Every row gives one point. Each copy is the shape, with its points in the same order, stretched, turned, moved and blurred by noise. Some copies are also mirrored. Which?
(in the rows, 128 means zero)

Shape (7 x 2)
[[133  90]
 [ 90 153]
 [120  46]
 [115 151]
 [185 158]
 [138 100]
 [184 155]]
Copy 1 (7 x 2)
[[116 124]
 [159  64]
 [ 78 117]
 [159  94]
 [174 177]
 [123 131]
 [173 177]]
Copy 1 is: mirrored
Copy 2 (7 x 2)
[[141  83]
 [ 90 117]
 [153  47]
 [104 134]
 [143 189]
 [143  92]
 [162 177]]
Copy 2 is: only turned
Copy 3 (7 x 2)
[[ 89 131]
 [154 161]
 [ 46 156]
 [152 137]
 [151  60]
 [ 97 124]
 [147  62]]
Copy 3 is: only turned
Copy 4 (7 x 2)
[[ 72 101]
 [161 132]
 [ 37  58]
 [145 146]
 [103 190]
 [ 79 116]
 [103 187]]
Copy 4 is: mirrored

Shape (10 x 4)
[[ 74 191 162 137]
 [129 176 145 127]
 [174 160 164 124]
 [132 198 193 106]
 [145 131 157  82]
 [166 144 144 141]
 [ 75 103 144 101]
 [147 122 111  75]
 [178 158 106 142]
 [151  74  39  92]]
Copy 1 (10 x 4)
[[ 75 190 145  94]
 [115 176 121 127]
 [152 187 130 171]
 [136 233 144 130]
 [191 172 153 118]
 [135 153 128 172]
 [148 130 188  78]
 [191 135 119 104]
 [123 136  82 164]
 [186  48  93 101]]
Copy 1 is: only turned
Copy 2 (10 x 4)
[[ 81  72 182 135]
 [121 109 174 123]
 [131 155 181 107]
 [ 98 105 213  89]
 [118 142 138  91]
 [133 160 162 130]
 [ 79 123  92 129]
 [149 127 106 101]
 [169 138 156 138]
 [186 141  35 144]]
Copy 2 is: mirrored
Copy 3 (10 x 4)
[[ 85 205 192 129]
 [131 163 174 143]
 [156 125 198 173]
 [139 184 240 155]
 [147 105 205 126]
 [140 120 161 175]
 [ 76 107 174  88]
 [176  89 160 110]
 [169 128 116 167]
 [169  42  65  86]]
Copy 3 is: only turned
Copy 4 (10 x 4)
[[ 79 226 149 128]
 [103 183 123 160]
 [127 155 136 199]
 [ 72 194 147 210]
 [ 83 117 137 177]
 [146 147 130 170]
 [ 83 129 164  95]
 [ 89  93  95 155]
 [155 146  87 162]
 [135  52  59  84]]
Copy 4 is: mirrored

Shape (10 x 6)
[[179  91 122 178  65  78]
 [112 113 142 143  85 101]
 [184 143 154 142  95  92]
 [ 85 171 119 124  69 183]
 [ 98 124  95 183 121 131]
 [189 121 110 126  75  67]
 [ 70 117  87  98 114 127]
 [186  53 151  71 157 143]
 [ 89 136 103  67 153 183]
 [182  89 121 141  96 194]]
Copy 1 (10 x 6)
[[116  94  63  57  74 171]
 [112 146 124 104  80 141]
 [139 133  59 122  92 153]
 [117 188 199 166 101 183]
 [115 107 194 108  89 133]
 [154 127  70  76 113 160]
 [ 98 163 210 105 136 110]
 [ 40  91  78 108 198 115]
 [ 91 151 229 159 186 111]
 [ 61  77 106 121 148 190]]
Copy 1 is: mirrored
Copy 2 (10 x 6)
[[110 191 128 223 136 127]
 [113 124 123 169 118 147]
 [163 128 105 200 152 136]
 [103  81 118 101 175 207]
 [ 82 152 149 122 139 108]
 [137 180  76 218 139 137]
 [ 97 138 103  99 108 146]
 [204 164 157 105  93 157]
 [147 107 121  41 129 167]
 [142 170 183 109 166 188]]
Copy 2 is: mirrored

Shape (14 x 8)
[[126 152 170 109 100  95 167 133]
 [105 143 161 142 116 166 168 171]
 [116 171 152 186  99 135 157 144]
 [175  64 156  95 148 163  65  73]
 [124 108  78 116 161 125  92 126]
 [108 121  98 151 160 147 146  96]
 [129  87 105 154 159 127 147  99]
 [ 94 150 128 121 150 126 118  94]
 [235  95 153  98 138 168  93  74]
 [152 159 145 119  61 149 147 136]
 [127 140 145 125  82 150 205 170]
 [146 144 101 153 186 151 134 109]
 [165 114 155  36 174 132  80  83]
 [157 131 140 157 174 104  91 126]]
Copy 1 (14 x 8)
[[134  76 136 120 136  83 131 136]
 [150 133 135  88 109 129 119 166]
 [172 130 146 102 165 113 151 156]
 [ 77 131 171 188  86 173 104  79]
 [ 74 170 110 157 148 117 102 121]
 [ 94 177 118 134 119 115 158 114]
 [ 78 163 116 136 119 128 160 130]
 [108 161 146 127 145  84 126 102]
 [106  97 124 179 111 194 110  69]
 [183 108 112 150 117 118 125 132]
 [167 104 100 110  99 114 137 170]
 [100 166 121 115 161 146 144  98]
 [ 72 116 151 160 102 108  64  54]
 [ 93 133 149 126 183 140 120 113]]
Copy 1 is: only turned
Copy 2 (14 x 8)
[[ 74 124 129 137 141  80 143 175]
 [ 91  95 121  56 140 105 151 167]
 [ 88  82 132  94 127 121 132 199]
 [232 129 205 128 183 116 114  40]
 [153 151 131 140 119 152 129  37]
 [137 148 122 117 162 157 111  95]
 [165 164 126 126 162 151 130 103]
 [ 92 121 150 143 158 139 111  85]
 [247 133 199 124 155  89  85  91]
 [128  78 114 116 133  72 124 186]
 [ 98 113  72  74 136  73 150 209]
 [144 157 147  97 123 155  95  90]
 [155 155 196 150 156  91 104   7]
 [145 148 195 117 102 150 126  94]]
Copy 2 is: mirrored

Shape (15 x 9)
[[140 123 130 176 168 129 102 135 116]
 [160 152 115 166 137 136 105 143 113]
 [143 139 121 134 164 116 221 102 116]
 [ 30 132 117 119 135 138 193  82 128]
 [160  99 112 142 106 115 110 107 131]
 [ 79 121 209 105 174 109 176  93 111]
 [143 142 146 132 162 106 156 117 120]
 [161 128 111 105 171 140 110 115 141]
 [152 152 161 153 179  69 104  91 136]
 [159 107 121 142  27 121 145 142 117]
 [161 121 111 108  69 139 100  89 115]
 [127 142 114 209 178 135 121 108 123]
 [125 151 130 128 116 137 117 114 154]
 [133 117 121 133 162  31 140 188 159]
 [126 113 187 112 151 127 132 101 201]]
Copy 1 (15 x 9)
[[163 135 189 141 140 153 140 121 104]
 [143 122 183 158 128 137 112 143 122]
 [165 123  78 139 134 152 119 190  74]
 [175 145  25 104 167 145 176 149 197]
 [127  96 135 151 112 137 146 106 109]
 [197 176  80  65 152 113 133 115 102]
 [158 126 125 126 145 133 111 146  80]
 [119 114 154 108 153 134 155 193  88]
 [179  82 162 119 173 133  94 100  64]
 [112 121  94 193  60 106 114  77 148]
 [115  90 117 128  94 105 129 131 151]
 [198 108 174 154 153 165 143 137 122]
 [144 111 117 133 147 102 139 138 153]
 [ 95 133 128 177 186 173 117  71  43]
 [168 128 103 109 164  77 177 122  95]]
Copy 1 is: only turned
Copy 2 (15 x 9)
[[126 147 147 168 144 109 125 133  54]
 [140 152 145 121 127 109 116 154  57]
 [135  69 175 141 174  47 134  99 127]
 [121  39  99 155 171 152 169  76 169]
 [140 135 174 160 110 140  92 133 122]
 [147 120 142 171 169  89 171  37 174]
 [134 138 163 133 159  66 134 107 120]
 [138 165 145 175 128  83 148 161 122]
 [109 189 116 152 166  46 120 104 113]
 [152 104 221  94  80 181  65 147 139]
 [184 140 137 142  72 155  96 148 161]
 [117 110 117 164 190  94 121 118  40]
 [136 142 122 119 149 133 121 143 142]
 [  7 142 215 122 134  86 114 120 110]
 [130 171 164 162 204 104 130 115 197]]
Copy 2 is: mirrored
Copy 3 (15 x 9)
[[134  97 131 116 154 142 131 161 103]
 [126 119 130 103 123 146 155 157 119]
 [120  47 131  98 124 109 106 166 174]
 [105  87 103 157 174 100 129 137 209]
 [142 111 146  91 129 140 132 116 128]
 [103  81  73 153 151  97  72 142 170]
 [124  88 122 111 134 109 111 162 140]
 [131 113 169  85 160 130  99 163 128]
 [179  90 108 104 154 115 103 167 113]
 [120 129 130 104  64 142 164  82 161]
 [133 150 126  79 118 166 128 101 173]
 [147  79 126 120 164 146 149 177 124]
 [137 133 137 119 128 131 126 145 159]
 [143  83 175 109 128  42 126 147  58]
 [148 115 154 159 143 114  70 152 143]]
Copy 3 is: mirrored

Shape (17 x 12)
[[ 81  95 153 176 114 146 113 115 149 130 156 144]
 [180 215  75 101  48 153 194  70 128  67  74  67]
 [167 119  99 119 126 120 141 196 168 140 123  48]
 [192 166 173  47  77 133 105 162  49  85  75 155]
 [121 124  80 158 163 126 152 191 165 165 141 162]
 [101  86 110 146 198  92  79 124 158  85 183 156]
 [ 66 104  81 168 146  77  96 119 125  84 112 154]
 [121 140 159 152 162 101 131 138 116  58  51 169]
 [110  72 120  82 161 102  93 106 118 112 117 211]
 [ 81 130 121 126 209 153 124 103 143 100 170 167]
 [ 83 153 103 145 152 104  60 174 203 146 164 174]
 [234 197 176  79 103 145  79 133  86 101  44 114]
 [197 150 104 145  98 118 145 130 152 118 102 127]
 [215 208 119 129  82  91 190  63 114 142  88  68]
 [110 165  82 145 142 117 129 140 113 168 110  80]
 [142 101 128  96 150 168  73  77 123  96  52 172]
 [ 63 112 148  74 162 110 127 108 216 147 142 137]]
Copy 1 (17 x 12)
[[127 128 158 181 154  89 114 162 150 122 158  88]
 [ 81 232  37  51 120  72 108  95  64 113 149 170]
 [210 103  81 101 113 148 134 123  27  88 144 118]
 [ 84 144  28 180  67 224  93  96 147 156  66 147]
 [202 137 150 120 162 165 160 190  29 127 167 102]
 [142  78 176 134 147 180 193 177 159  90 146 111]
 [ 98 127 185 123  90 122 158 205 131  47 101  85]
 [ 47 132 154 146 102 192 162 125 110 105  62  43]
 [ 91  93 192 176 105 163 169 151 133 150 116 154]
 [117 126 144 110 203 152 164 192 158 165 125 116]
 [194 127 101 182 122 170 240 210 116  74 150  99]
 [ 81 176  39 173  99 211 131  51 121 111  23 161]
 [135 174 134 127 114 139 144  96  60  85 151 147]
 [168 228 121  37  68  97 117  32  87 123 103 181]
 [204 151  95  88 124 102 128 177  57  88  65 132]
 [ 28 134 156 185 144 138 155 135  97 105  67 158]
 [143  88 131 152 108  97 238 137 119 181 161  97]]
Copy 1 is: only turned
Copy 2 (17 x 12)
[[161 109 111 148 111 161 102 147 177 125 130 150]
 [177 188  65 186 187  47 185  99  84 127 146 132]
 [ 91 124  99 194  60 111 130 182  89 147 123 143]
 [ 99 121 180 115 111  38 195  98 152 117 129 129]
 [117 117 138 113  61 146 113 153  82 140 150 174]
 [ 96  80 122 158 103 166  58 163 113 108 161  89]
 [104 143 101 123 112 131  72 143 134 109 181 124]
 [123 165 127  89  85  86 138 144 120  75 123 102]
 [ 82  74 120  72 125 122 114 139 141 127 171 118]
 [142  96 133 129 128 143  75 122  99 135 129  80]
 [ 98 127 170 154  98 218 127 155 110 131 169 132]
 [119 151 183 147 145  51 217 155 130 117 119 116]
 [137 137 117 152 123 105 166 161  98 107 154 170]
 [138 178 103 177 219  88 191 145  87 110 118 188]
 [109 165 133 159 135 118 108 151 101 163 134 156]
 [134 111 113  85 145  79 146 163 146 142 161  89]
 [ 88 109  80 132 143 196 144 145 117 149 116  98]]
Copy 2 is: only turned

Shape (18 x 12)
[[ 96 162  93 172 147  88 160 167 154 135 177 122]
 [207 104 118 159 149 145 168 127 164 180 122  91]
 [195  87 163 105  80 115  77 185 125  85 147 170]
 [151 142  71  93 143  95 134 161 128 136 113 133]
 [ 92 147 174 148  98 100  85  94 177  71 158 151]
 [159 177 171 139 180 170 159 149 182 170 164 162]
 [108 176 124 117 127 114 138  80 149  93 117  79]
 [101 175 171 193  75  89 140  87 126 157 164 158]
 [120 100 143 132 177 130  75  84 165 168 139 135]
 [181 144 169 106 109 192 128 100 119 144 171 179]
 [150  94  81 152 148 151  66 157  81 173 110  81]
 [133  84 180 124 117 173 167 102 140 130  80 172]
 [134 104  79 184 157  79 162 149  83 127 109 119]
 [194 163  85 147 124 187  67 109 166 185  84  66]
 [138 127 118 195 101 136  77  97 185 177 117 134]
 [165  77  66 128 147 102 156 129  84  94  84 113]
 [122 191 152 142 151  80 156 121  72 145  83 147]
 [ 95 108 138 112  82 112 100  97 109 136 136  80]]
Copy 1 (18 x 12)
[[142  69  86 119 209 138 128 127 132 152 129 135]
 [133 139 128 150 140  80 140 117 186  22  68  75]
 [ 95 172 113 122 158 188  60 189  95 119 155  38]
 [125 140 134 146 140 141 126 192 200 138 133 122]
 [112 110 113 136 161 249 161  99  45 154 181 137]
 [ 82  75 122 162 128 148 130  94 181  86  80  83]
 [166 105 134 156 103 194 204 112 143 145 131 139]
 [136  44 107 101 160 171  98 112  48 108 131 150]
 [ 96 143 177 199 147 131 147  80 131  95 144 145]
 [100 109 124 182  74 156  83 142 121  87  82  74]
 [174 153 156 194 180  80  50 134 166 102  98 114]
 [101 165 136 125  43 136 117  89 128  94 119 122]
 [163 138  99 130 152  86  89 138 160 114 164 145]
 [159 142 170 210 158 168 136 120 197  42  36 108]
 [118 134 142 158 199 173 119 100  93  57 101 152]
 [161 198 111 153  94  98 117 163 181 109 169 131]
 [150  72 145 115  83 147 102 143 176 134 158 150]
 [172 117 154 141 139 130 124 129  91 144 119 120]]
Copy 1 is: only turned
Copy 2 (18 x 12)
[[131  99 175 108  88  81  77 130 120 111 124 171]
 [162 155  96 103  60 177  94 111  59  95  77 156]
 [141 167  74  84 211 126 222 184  88 144  82 149]
 [135 131 121  86 130 156 105  77 137  76  67 150]
 [109 157 184 159 171  76 215 146 118 210 140 119]
 [156  73 117  88  96 153  80 124  98 219  90 140]
 [118 154 198 177 143 137 127  72 116 132 146 114]
 [ 60  45 140 166  82  58 190 135  82 173 140 117]
 [102 177 141  81  86 166 140 128 154 200 126 112]
 [132  81  45 113 131 134 153  93  74 216 131  86]
 [151 154 133  55  85 191 123 178 147  64 137  82]
 [134 140  44 206 111 193 140 132 140 219  56  98]
 [ 86 151 146 141  88 124  51 147 118  59  54 122]
 [214 123 157  68  64 192 190  97 106  64 127  59]
 [160 114 145 110  48 117 222 138 122 137 104  92]
 [106 200 108 158 127 160  64  98 119  49  46 112]
 [ 34  65 157 157 121 167  98 127 124 129  72  86]
 [105 159 125 137 130 152 187 130 137 134 200 143]]
Copy 2 is: only turned

Shape (18 x 12)
[[124 158 160 130 107 104 110 125 126 133 146 143]
 [ 92 147  93 139 155 110  70 150 107 128 110 146]
 [165 133 134 122 145 139 136 106 140 143 149 115]
 [116 124 190  96 139 150 150 133 113  93  40 137]
 [124 119  95 126 125 128 121 181 112 127 133 136]
 [129 111 121  96 144 104 138 189 128 144 166 127]
 [146 141  89 101 117 137 143 111 148 142 146 141]
 [132  43  93  11 109 107 134 120 190 147 142 131]
 [168 146  99 139 136 112 151 118 133 112 124 149]
 [126 143 112 140 107 123 146 111 178 118  89 132]
 [157 152 121 139 152  98  77 134 108 139 164  94]
 [116 145 133 133 148 111 113 111 115 131 127  90]
 [120  78 140 141 133 108 145 142 108  87 151 140]
 [138  97 151 123 132 147 142 131 128 136 166 137]
 [138 160 100  95 140 123 112 113 114  94 166 124]
 [113 139 135 130 142 101 137 105 113 131 159 108]
 [145 145 127 135 123 120  97 122 115 138 158  64]
 [135 109  85 133 145 111 135 146 204 106 169 113]]
Copy 1 (18 x 12)
[[113 139 124 121 123 142 122 143 149  55 139 143]
 [129 109 118 143 199 121 162 142 162 109 166 176]
 [ 83 143 128 137 141 132  88 104  92 117 129 134]
 [181 180 144  82 104  90 154  66 198 139 110 107]
 [145  87 177 160 165 137 162 116 114 121 152 136]
 [102 117 200 170 132 166 170 145 102 157 109 140]
 [100 124 138 155 154 107  96 109 101 115 151  93]
 [117 105 170 181 163 117  77 132 147 249  53  73]
 [ 99 146 156 151 133 100  89  98 127 107 156 151]
 [121 112 113 142 122  83  80  83 191 111 144 126]
 [ 60 123 143 134 173 180 106 146  84 106 152 182]
 [ 94 137 111 102 135 132 109 131 125 138 149 166]
 [146 105 172 107 119  88 137 145 133 136 110 175]
 [125 126 147 130 130 124 129 126  86 115 108 140]
 [ 54 123 145 118 151  87 119 156  89 112 156 130]
 [ 91 140 118 111 104 125 109 160 107 124 147 165]
 [ 76 101 140  96 146 173  85 128  77 110 144 144]
 [ 61  69 146 174 136  82 106 125 139 165 116 146]]
Copy 1 is: mirrored
Copy 2 (18 x 12)
[[130 127 132 113 131 105 104 134 126 104 150 121]
 [120 160 120 170 184 134 163 121 136  70 169 122]
 [117 104 150 120 114 124 113 124 120 162  95 114]
 [185 105 167 100  98 133 214 191 148  93 138 160]
 [ 97 155 113 138 136 130 131 130 137 127 126 166]
 [100 140  88 142 142 104 103 154 132 170 132 158]
 [100 130 140 110 121 104 133  91 117 166 140 123]
 [154 138  75 110 100 103 132  78 108 241 194 112]
 [ 94 102 160 117 113 143 119 125 137 126 146 137]
 [128 102 132  73 114 121 151  90 123 114 140 135]
 [107 139 132 153 171 147  91 147 111 111 107 108]
 [133 121 137 112 184 137 135 143 130 110 124 110]
 [141 106 142 135 140 138  92 142 178 132 152 157]
 [136 118 129 132 102 103 101 126 155 168 105 127]
 [118 113 176 147 172 126 118 122 108 140 160 142]
 [126 111 143 109 183 120 107 144 148 126 136 112]
 [120 133 137 111 167 144 100 126 103 129  80 126]
 [106  86  96 137 140 120  82  76 101 171 141 144]]
Copy 2 is: mirrored

Shape (16 x 12)
[[145 121 177 150 106 165 143 171 105 137  65 195]
 [142 152  94 147 102 129  69 104  70  98 129 145]
 [147 122 149  84 107 142 106 129 138  83 106  96]
 [ 97  99 159 114 176 112  57 107 135 126  73 126]
 [144 126  97 131 149  80 107  92 128  77  55 135]
 [108 148  78  89  98 119 122  82 144 126 126 155]
 [119 161 155 124 186  73  86 121 133 113 136 120]
 [101 132 167 145 136 131  91 173 152  80 128 139]
 [ 59 162 106 134  63  95  83  87  78 136 105  84]
 [155 102 131 181 139 122 115  87  96 110  82 174]
 [131 189 121 142 104 193 112 138  76 141 158 111]
 [109 139 114 115  60 148  66 164  99 132 134 163]
 [ 96 137 212 114 153 151 182 118  55  95 144 103]
 [ 65 167 119 121  44 185 100 137 164 152 159 152]
 [143 110 134 178 152  68  91 135 108 125 146 113]
 [126 114  66 154 109 147 131 165 115 114 114 170]]
Copy 1 (16 x 12)
[[146 168 158  12 108 193 135 135  87 180 185 125]
 [142 144 117 136 101 102 165 130  49  82 180 126]
 [105 186 136 152 155 138 140 110 112 144 179 181]
 [157 217 111 145 128 160 119 140 153  91 117 133]
 [187 200 131 163 124 111 109  79 126 127 199 107]
 [136 140 163 129 167 115 132  91 114  86 188 112]
 [147 152  89 159 127 117 160 117 157 140 111 103]
 [158 144 106 115 157 186 165 148  88 176 120 101]
 [ 54 163  74 155 104 118  97  90  41  43 155 101]
 [174 202 149 108  66 138 142 152 112 137 202  95]
 [ 69 113 154  88 119  83 145 142  39 130 129 152]
 [127 113 105  75 151 170 159 139  39  81 176 149]
 [ 79 197 183 142  48 157 168  88 103 180  96 141]
 [ 78 121 141  74 199 167 145 156  47  99 138 101]
 [154 113  93 163  84 140 140 159 122 143 152 119]
 [186 105 161  77 141 161 103 132  54 140 184 115]]
Copy 1 is: mirrored
Copy 2 (16 x 12)
[[109  74 107  95 133  88 106 136 188 127 194  20]
 [169 117 104 120 144 182  59 115 139 118  60 105]
 [121  56 117 143 174 142  95 139 115 150  97 113]
 [124 114 137 115 133  66  62  67 122 198  83  76]
 [162  71 133 138 118 147 105  44 130 144  99  83]
 [156  92 130 139  67 163 106 146 144 154 109 145]
 [120 166 130 125 113  84  94  60  92 122  73 109]
 [109 121 148 100 141  80  93 123 101 116  64  55]
 [138 107 193 138 153 203   7 139 164 149 104 141]
 [183 103 118  96 135 122 106  81 151 132 141  80]
 [151 132 100 156 157 111  57 187 151  98 109 109]
 [116 116 114 108 122 167  60 166 151 161  75  68]
 [112  99 163 119 192  78 116 154 198  48 154 190]
 [122 108 153 116  91 131  55 237 129 155 106  96]
 [153 205 148 121 160 113 117  66 108 136  90  93]
 [152 128 137 131 100 129 138 135 172 134 106  49]]
Copy 2 is: only turned

Shape (16 x 12)
[[ 87 118 123 108 117 149 163 131 151 121 116 153]
 [121 115 144  70 146 107 133  93 164 107 100 195]
 [132  93 161 134 118 100 160  97 141 154  99 177]
 [129 105 130 109 137 168 136  94 146 162  74 128]
 [118 100 123 131  86 146 112 124  64  88 111  68]
 [104 124 154 113 107 142 150  72 145 131 151 145]
 [193 137 130 133 184 168 168 130 161 138 110 130]
 [147 128 106 158 178 108 143 122 189 161 116 130]
 [140 118 101  79  40 138 131 105  68 114 130  99]
 [130 143  96 135 168 128 152  74 157 157  94 127]
 [128  57  95 103 107 142 119 114  88 144 147  86]
 [151 126  99 176 174 166 118  77 156 129 122 140]
 [144 121 141  99 110 162 103 126  86 121 151  88]
 [122 147 125 140 191 130 139 101 123 169 115 133]
 [140 114 131 123 108 137 101 107 132 134 126  53]
 [140 115 106 125  68 158  72 147  85 150 130  90]]
Copy 1 (16 x 12)
[[ 89 179 129 115 123 129 134 127 130 157 104 130]
 [113 201 114 109 205 128 226 143 138 141 176 140]
 [147 198 124 134 179 167 192  78 138 142 142 157]
 [ 85 145 141 126 177 168 158 153 164 169 143 146]
 [101  82 110 150 156 138   7 181 129  97 132 181]
 [106 190 141 149 153 143 164 162 121 130  90 134]
 [107 179 197 120 171 127 121 116 174 186 152 100]
 [179 209 119  88 121 135 160 125 174 186 149 104]
 [ 90  90  86 188 178 170  35 167  73  94 119 148]
 [119 194 111 162 133 149 171 145 173 188 169 117]
 [107 118  79 109 186 208  56 180 119  74 105 120]
 [109 202 152 127 117 162 156 198 156 183 155 132]
 [ 98  82 152 114 165 152  53 188 123  96 114 128]
 [126 152 142 123 112 158 164 122 172 152 180  96]
 [141 106 119 126 170 132  67 205 153 130 100 142]
 [126  52 116  94 122 177  40 186 100 112 119 144]]
Copy 1 is: mirrored
Copy 2 (16 x 12)
[[149  71 129 132 103 120 142 106 181 129 111 138]
 [170  87 112 173  49 158 140  91 138 178 154 147]
 [133  90  63 148 113 136 168 105 114 156 151 117]
 [114 112  60 146 129 144 148 150 176 141 133  87]
 [ 95 138 132 152 182  61 108  66 180  57 125  96]
 [ 98  97 148 153  90 132 156  86 170 150 129 114]
 [158 139  63 104  59 168 159 196 116 156  82 158]
 [128 126  78  94 125 178 132 193 113 197 133 163]
 [ 97  83 173 232 163  55 108  60 149  50 100  77]
 [ 79 137  68 146 128 181 131 164 140 170 124 155]
 [ 91  85 157 154 149  84 106 118 160  44 161  79]
 [101 145  88  92 100 201 109 159 125 162 123 134]
 [128 145 169 153 124 104 139 100 167  79 115  91]
 [104 173  79 121 123 206 159 153 135 139 126 164]
 [ 87 147 134 141 174  90 123 133 177 143 139  82]
 [136 122 157 160 208 100 110 108 150  72 117  46]]
Copy 2 is: mirrored
